Every row gives one point. The points of each table are mixes of a few directions, plus a little noise. Count the directions of each table, and those that both share. Where both have some left over, give the other angles between the two spaces (their principal angles), to ten degrees, smallest first.

First (4 x 3):
[[-41  42  18]
 [ -7 -19  59]
 [ 25 -24 -21]
 [ 19   1 -56]]
Second (6 x 3):
[[  0  -6  -5]
 [  1  25  26]
 [ -2 -35 -36]
 [  2  27  27]
 [ -4 -63 -66]
 [  3  50  53]]
Directions: first 2, second 1, shared 0; angles 40

First:
[[-17  11  -1   9]
 [-21   7  -8  58]
 [ 22  11 -39 -74]
 [-35   3  54  25]
 [ 52 -35  -6 -20]]
Second, 6 rows:
[[-48 -11 -18 -29]
 [-43 -10 -17 -26]
 [  2   1   2   2]
 [-50 -12 -19 -31]
 [ 70  17  27  44]
 [ 66  16  25  42]]
Directions: first 3, second 1, shared 0; angles 50

First (10 x 8):
[[ -5 -15 -14   9 -11 -14  -5  11]
 [ -7 -27 -24  14 -17 -24  -8  21]
 [-24  44  25  21   9  35 -13 -95]
 [  8 -14  -8  -7  -3 -11   4  30]
 [ -4 -26 -24  12 -17 -25  -6  25]
 [ 27  17  24 -37  23  20  23  28]
 [ 21 -14  -2 -23   3 -10  14  51]
 [-33 -18 -29  46 -28 -21 -26 -36]
 [  1  58  48 -14  30  52   8 -70]
 [ 17  -4   4 -21   7  -1  13  36]]
Second (8 x 8):
[[-20   4   3  15 -19  11  -1   0]
 [-32   2   5  28 -40  27   8   2]
 [-33  36   7  -1  47 -67 -79  -4]
 [  9  17  -1 -24  58 -59 -49  -4]
 [  5  -2  -1  -4   3  -1   3   0]
 [ 34 -16  -6 -17   5  12  28   1]
 [ 31 -27  -6  -4 -29  47  60   3]
 [  7 -13  -1   5 -24  30  31   2]]
Directions: first 2, second 2, shared 0; angles 50, 90

First:
[[-26  13  10 -12   5  20  20  14  -2 -26  -7]
 [ -2   8 -10 -16  42   3  24  20  26 -29  -5]
 [-20  -6 -37  15  26 -38   2 -22   3   1  12]
 [  5  16  -6 -21  40   3  21   9  16 -25  -4]
 [  7   9 -42  12  36 -68 -10 -72 -15  23  25]
 [ 36  11   6   7 -19 -32 -34 -67 -35  46  14]
 [-15 -10  11   0 -13  28   8  38  10 -16 -11]
 [  5 -56  29  35 -95  46 -36  68   9  27 -16]
 [ 53  -8  33  -7 -35  24 -25  13   3  26 -10]
 [-45  23   6 -12  10  13  25  -3 -16 -31  -2]]
Second, 8 rows:
[[ 23  36 -22 -17  37 -44  35 -55 -20 -34  31]
 [ 11  24 -16 -73  51  13  11  22  23  32   2]
 [ 11 -18  41  -2 -31   3  -7  10  -4 -15  -3]
 [-27 -13  10  51 -12  25  -7  25   3  -1  -1]
 [-18 -23  61   8  -6   1   0  15  12 -56 -29]
 [ 35  21 -36   8 -20  -7   4 -21 -30  41  50]
 [-44 -16 -51  14  10 -21 -19 -28  14  -2 -59]
 [  4 -12  12   9 -30  29 -16  33   1  32   6]]
Directions: first 4, second 5, shared 1; angles 30, 40, 70

First, 10 rows:
[[-16 -14   8  18  -5  31   3  23   7  12 -23  57]
 [-46  17  42  -6  33 -23  31   9 -22 -17 -67 -11]
 [-60   9   6  10  17 -49  45  -4 -36  20 -55 -46]
 [ 28   9 -20 -27   5 -32 -27  -3   9 -14  45 -61]
 [-32  -1  -3  12   5 -26  36 -10 -26   6 -33   7]
 [  3  -4   1  14 -19  47 -30  20  25  48  10 -35]
 [  4   1 -14 -25  21 -59   5   3 -15 -46  10  15]
 [ 43 -22 -42  -6 -21  23 -62  34  40  19  70  -6]
 [ 45  -4   5  11 -25  50  15 -48   3 -25  22  95]
 [ 30  12  17  -2 -11  38 -12 -23  14  -2  17 -17]]
Second:
[[-61  -7 -13 -55 -26  16 -10  21  -8  25   4   7]
 [-15 -62 -15  79  58  66  57 -75  27 -49  42   9]
 [ 45  26  17  51   7 -12   4  -6   8 -19 -31 -10]
 [ 65  47   6  33 -15 -33 -16  12  19  29 -30 -14]
 [-11  15  24 -44  35  28  -8  19 -41   4  23  -3]
 [ -7 -18  14 -29 -13 -38 -13  11 -31 -49 -16   8]
 [ 18 -16 -13 -48  -2  15 -20  25  -4  46   1   9]
 [-27   7  -8 -52 -10 -32 -20  11 -20  31  42   0]
 [ 61  41  19  26 -11 -28 -13  22   5   3 -50 -10]
 [-48  -4 -15  34 -41 -18  17 -18  23 -31 -19  -3]
 [-17 -26 -17   4  17  39  15 -20  13  13  30   7]]
Directions: first 5, second 6, shared 0; angles 30, 30, 60, 60, 60

First (9 x 18):
[[ 47   8 -18 -58  22  46   9 -24  29 -40  19  48 -21 -19 -19  37  13 -16]
 [  6 -11 -34 -19   0 -36 -15  12  -7  -2  -2 -16   8   0  29  -5  22 -26]
 [  5   8  -7 -51   4  34  -7 -21  30   5  18  18 -16   5   8  -3   3  12]
 [-49  10  69  84 -46 -34  -5  31 -44  38   4 -73  37  11   3  -6 -39  31]
 [ 38  11  10 -16   7   9 -28 -10   9 -36 -11  38 -13 -30 -42   5   9 -28]
 [-65  23  83  51 -71 -61 -81  28 -28  69  -7 -83  31  11  12 -69 -31  26]
 [ -5 -28 -43  29  42   2  46  -5   1  -6 -36  36 -16  11  -8 -14  11   0]
 [ 25  -8 -28 -10  15  24  60   3  -8 -30  34  -3   9   0  18  73   2  -3]
 [ -2 -15 -33 -10  29  15  21 -14  18   1 -18  34 -20  10  -1 -18  11   4]]
Second:
[[ 45  18  22 -27 -32  45   8 -22  -4  24  36 -11   7  -6 -42  62  20   2]
 [-36 -24 -24  29  35 -16  22  28   4 -57 -16  15  -2   7  31 -26 -22   7]
 [-30 -14  -5  -4 -34 -51 -58  53 -11 -41  10 -51  24   4  32 -35  15  -8]
 [  2 -13 -51  22  16 -55  -8  20  14 -21 -25  24  12  -2  10 -22   4 -29]
 [-33 -23 -46  46  29 -43  35  38 -11 -23 -26 -13   4  24  32 -16  -2  27]
 [ 39  49  58   5  22  43  34 -75 -11  95 -22  24 -35 -12 -40  37 -30  21]
 [  8   2   7 -31   1  59  26 -57  11  80   4  16 -22  16 -17   2  16  13]
 [  4   4  41 -39 -35  17 -58  11   8 -54  39  -7  12 -29  -5  -1  -4 -33]]
Directions: first 5, second 6, shared 2; angles 30, 30, 50

First:
[[ -7   9  47   3  -7   2  50 -29 -32   2   4   9 -51  27  -7 -35  37  -1
  -11 -28 -28  29  -5   4]
 [  1  -3 -22  -3   1  -1 -24  11  14   0   0  -5  26 -12   5  15 -21  -1
    7  13  10 -14   1   1]
 [  4  -9   3  16   7  -2   5  20   3  11 -14  11 -13   0   1  14  22   3
  -12  13  -2   5   6 -22]
 [ -7  31 -41 -55 -20   9 -41 -51   3 -36  42 -38  74 -16   2 -22 -95 -12
   47 -23  19 -33 -21  77]
 [  8 -35  25  55  26  -9  26  65   6  36 -45  36 -59   9   2  36  86  15
  -45  34 -12  24  25 -81]
 [ -8  23  -6 -38 -20   7  -6 -49 -12 -26  31 -23  29   0  -3 -31 -50  -9
   26 -29   1 -10 -19  57]
 [ -1   5   8  -5  -3   0   9 -13  -9  -4   6  -3  -6   5  -2 -12  -2  -4
    3 -10  -2   5  -4  11]
 [ -5   6  63  10  -5   0  67 -28 -39   6   0  13 -75  35  -8 -40  55   2
  -19 -30 -36  39  -3  -5]
 [  2  -3  -9   1   2   0  -9   7   7   1  -3  -1   9  -6   2   9  -5   1
    1   7   7  -6   1  -3]
 [ 14 -26 -69  13  21  -6 -74  72  57  12 -22   3  64 -44  11  71 -26   4
    2  57  41 -39  18 -36]]
Second (9 x 24):
[[ -7  29 -24 -49 -21   6 -24 -55  -4 -32  38 -32  54  -9   0 -30 -77 -13
   37 -29  11 -21 -21  71]
 [-29  22   5 -12 -16  32 -12  11 -21 -18  35  -7  24  -3   1 -40 -10  13
   54  -2 -14 -36   0  31]
 [ 24 -36  -9  42  26 -22  -2  50  30  31 -47  24 -26  -5   2  58  44   4
  -49  34  13  22  19 -68]
 [ 11 -11 -10   6   9 -10  -3   6  14   9 -16   3  -2  -2   0  23   1  -4
  -20   9   9   8   3 -15]
 [ -2  25  -7 -41 -17   0  -3 -64 -11 -27  29 -27  27   2  -2 -29 -57 -14
   20 -36   4  -2 -21  59]
 [-27  18  29  -4 -13  28  16   3 -33 -11  27   2 -10  10  -2 -47  17  12
   38 -10 -25 -17   1  19]
 [ 11 -12   5  15   8 -12  11   7   6  12 -19   9 -21   5  -2  15  22   0
  -25   6   0  17   4 -24]
 [-21   9  55  12  -9  18  48  -2 -42   1  13  13 -51  25  -5 -46  54  12
   11 -15 -37  11   2  -4]
 [ 42 -44 -46  33  32 -40 -31  43  61  33 -62  14   4 -22   6  95   6  -7
  -66  45  39  20  15 -68]]
Directions: first 2, second 3, shared 2

First (10 x 32):
[[ -4  14   6   7   5  43  36 -35 -16  -8   9  -2  14  31  -1 -34  18  -1
  -23 -10  -7 -14 -29  17  -7  -9  13  -9  -6  55  -7   0]
 [  1  -6  -3  -3  -2 -18 -16  16   7   3  -4   0  -6 -13   1  15  -9   1
   11   4   3   5  11  -8   3   3  -5   5   3 -25   3   0]
 [ -5  18   8   9   6  54  47 -45 -20 -11  12  -2  19  41   0 -42  22  -3
  -32 -11 -10 -16 -36  24  -8 -11  17 -12  -6  72 -10   0]
 [ -4  14   6   6   4  38  34 -32 -14  -7   9   0  14  29  -2 -30  16  -2
  -21  -9  -7 -12 -27  17  -7  -8  12  -9  -6  51  -7   0]
 [ -4  15   7   8   6  45  39 -37 -17  -9   8  -2  16  33  -1 -35  18  -3
  -25 -12  -9 -14 -30  19  -8  -9  14 -11  -5  59  -8  -1]
 [  4 -13  -4  -7  -5 -37 -32  31  13   9  -8   1 -12 -28   1  30 -15   1
   22   9   7  12  25 -16   6   8 -12   9   5 -49   8  -1]
 [  5 -19  -7  -9  -7 -58 -51  48  20  11 -12   2 -20 -43   2  46 -23   3
   33  13  11  17  40 -26   9  13 -19  13   7 -76  10  -1]
 [  7 -23  -9 -13  -9 -71 -61  61  26  14 -14   2 -25 -53   3  57 -30   3
   41  17  12  23  49 -31  12  15 -23  17   8 -95  13   0]
 [ -4  15   6   7   5  42  37 -36 -15  -8   8  -1  14  32  -1 -33  17  -1
  -25 -11  -8 -13 -28  18  -7  -9  14 -11  -6  57  -7   1]
 [  4 -14  -5  -6  -4 -36 -31  30  13   8  -7   1 -13 -27   1  29 -16   2
   21   8   8  11  25 -16   6   8 -12   9   5 -48   7  -1]]
Second:
[[ 25  29  20  -1  21  39  43 -19 -20 -19  29   3  -7   6  -5 -39  18  13
  -43   1 -20 -20 -12  24  10 -30  15  14 -17  69 -12  12]
 [  5  20   0  17   0  -2   5  11  -7  13  -2  -7  33  28   8 -11   8   4
   -6  12  19 -10 -21  -3 -26  -6   3  12  -2  13   0  -9]
 [  8   0  -3   1  -1 -33 -24  33   8  10  -5  -1   1 -15   4  20 -10   5
   14  14  12   4  14 -15  -4   2  -8  15   2 -35   5  -3]
 [  2  10  -5  12  -4 -21 -13  24   2  16  -9  -7  26  15   8   6  -1   3
    9  14  22  -2  -8 -12 -22   2  -3  12   2 -16   4 -10]
 [-47 -55 -16 -19 -23   7 -18 -42  19  -7 -23   7 -30 -16  -9  29 -14 -27
   35 -37 -17  27  15  -3  22  39  -9 -55  20 -41   5   1]
 [-60 -54 -27  -5 -32  -5 -29 -34  21  11 -39  -1   3  10  -2  33 -14 -32
   48 -32   4  29  -1 -12  -4  51 -11 -58  28 -56  10 -12]
 [ 47  38  26  -5  30  21  34  10 -18 -21  39   6 -22 -18  -5 -33  12  25
  -47  16 -20 -22   6  19  18 -42  11  38 -24  58 -12  17]
 [-44 -47 -20  -9 -24 -10 -28 -22  20   6 -30   1  -8  -4  -3  33 -15 -25
   41 -25   1  26   8 -12   4  40 -11 -44  21 -53   8  -7]
 [ 26  19  18  -8  19  26  29  -8 -13 -19  27   6 -21 -12  -6 -25  10  13
  -33   2 -21 -13   4  18  19 -26  10  15 -15  47  -9  14]
 [ 39  42  11  16  16 -21   2  48 -11  11  15  -6  24   5  10 -13   6  23
  -19  34  19 -19  -5  -5 -19 -29   2  49 -15  14  -1  -3]]
Directions: first 1, second 3, shared 1

First, 11 rows:
[[-32  12  11   5 -14   6   4  19  -9 -25  -2 -15 -14   9  32  -4   8   3
   -3  13   4  18  39   4 -18   8 -36   7  29  -2 -21   0]
 [-25 -27  14 -10   5 -58   1 -35 -45 -23  22   9  41  32 -51   0  -1 -33
  -36 -25  38 -16 -78  46   8   4  18   5 -31  13  -9 -19]
 [ 21  59 -17 -20   2  50  25  20  50  47   9  36 -35   7  14  49  -6  41
   41  55 -48  23  82 -31   0  29 -11  45   6 -32  29  33]
 [ 25 -29   1 -26  -9  12   1  11  62   8  32  41 -30 -10  30  25 -12   0
   14  46 -14 -15   0  36 -14  17  33 -20 -18 -24  -3  17]
 [-19   8  12  -8   5 -57  10 -23 -67 -24  -4  -3  43  33 -71   3  -4 -20
  -33 -41  36   0 -52  11  11 -22  -1   2 -15  26 -18 -19]
 [ -3 -26   2 -12   7 -54 -27  -4 -30 -32   6 -14  30  20 -47  -4   9  -8
  -34  -9   5 -41 -62  33 -10  -3  33 -18 -26  11 -30 -50]
 [  6  13 -19  34  10  79   3  -9  46  58  -4  -3 -26 -35  64 -16   7  17
   44  13 -30  22  55 -43  19  31 -20  41  18 -23  67  38]
 [-16  27  18  -5 -18  -6  33   7 -26 -17 -13   7  -5   8  -2   9 -16 -10
   -2 -18  32  41  28 -13   1 -31 -39 -10  27  16 -23  28]
 [ 53  24 -32  10   7  62 -28  47  62  32 -32 -23 -42 -43  41  -4  11  53
   40  34 -71 -13  74 -59 -12  -4   9 -14  20 -17  10  -8]
 [  2 -30  16   7  -3 -47   7 -25 -51 -25 -18  -8  34  -7 -43 -24 -16 -41
  -29 -69  57   2 -72   6  18 -57   8 -49  -9  39 -21  -2]
 [-15 -31  -6  26   8  14 -29  -9   8   1   4 -27   3 -14  34 -34  20  -3
   -2   1 -10 -20 -14   9  -2  28   5  10  -1  -8  19 -18]]
Second (8 x 32):
[[ 23  18  13 -22   0  33 -11  22   5   6  -8  70 -66  10  21  40  55 -12
  -13  40 -10 -25 -34 -23  -8  19  13  13  -2 -10 -58 -24]
 [-15   0   3   0  -5 -19   2   9 -16 -27   1 -36  19  12  -7  -9 -20  12
   -1  -9  11  13  22  12 -12 -15 -13 -16   9   5  -5  -6]
 [  4  37  11  37  10  73  22 -30 -32  51 -42  50 -43 -23  33  -7  46 -38
    6 -41  31  34 -26 -88  47  -7 -40  43  26  15  12  33]
 [-29   8  -4  -7  -9 -39   9 -11  -1  -2  13   3  26   7 -28   2  -1  -8
  -16   8 -17  -7   8  31  -1  21  -5  27  -4   4   8   6]
 [ 21  -4  21 -22  -8  42  14  39  19 -28  16   3 -46  21  55  30 -34  25
   32  28  35  38  41   1 -27 -23  -9 -47  14 -23 -28  13]
 [ 22 -33  -3  -3  -3  37  30  -6  63  20  39  -7  -2 -14  47   4 -74  20
   57  10  21  44  50  24   3 -11   8 -34  -8 -28  64  65]
 [-31 -15 -22  -4  -1 -95 -28  -9 -13 -24   9 -52  76   5 -77 -26  -2   6
  -38  -5 -45 -51 -13  57 -13  17  24   9 -22  17   6 -42]
 [  4 -10 -19  21  16 -31 -38 -13 -26   3 -27 -32  35 -16 -44 -34  30  -5
  -27 -31 -26 -46 -48 -13  11  -2  24   4 -13  21   3 -46]]
Directions: first 6, second 5, shared 3; angles 40, 80
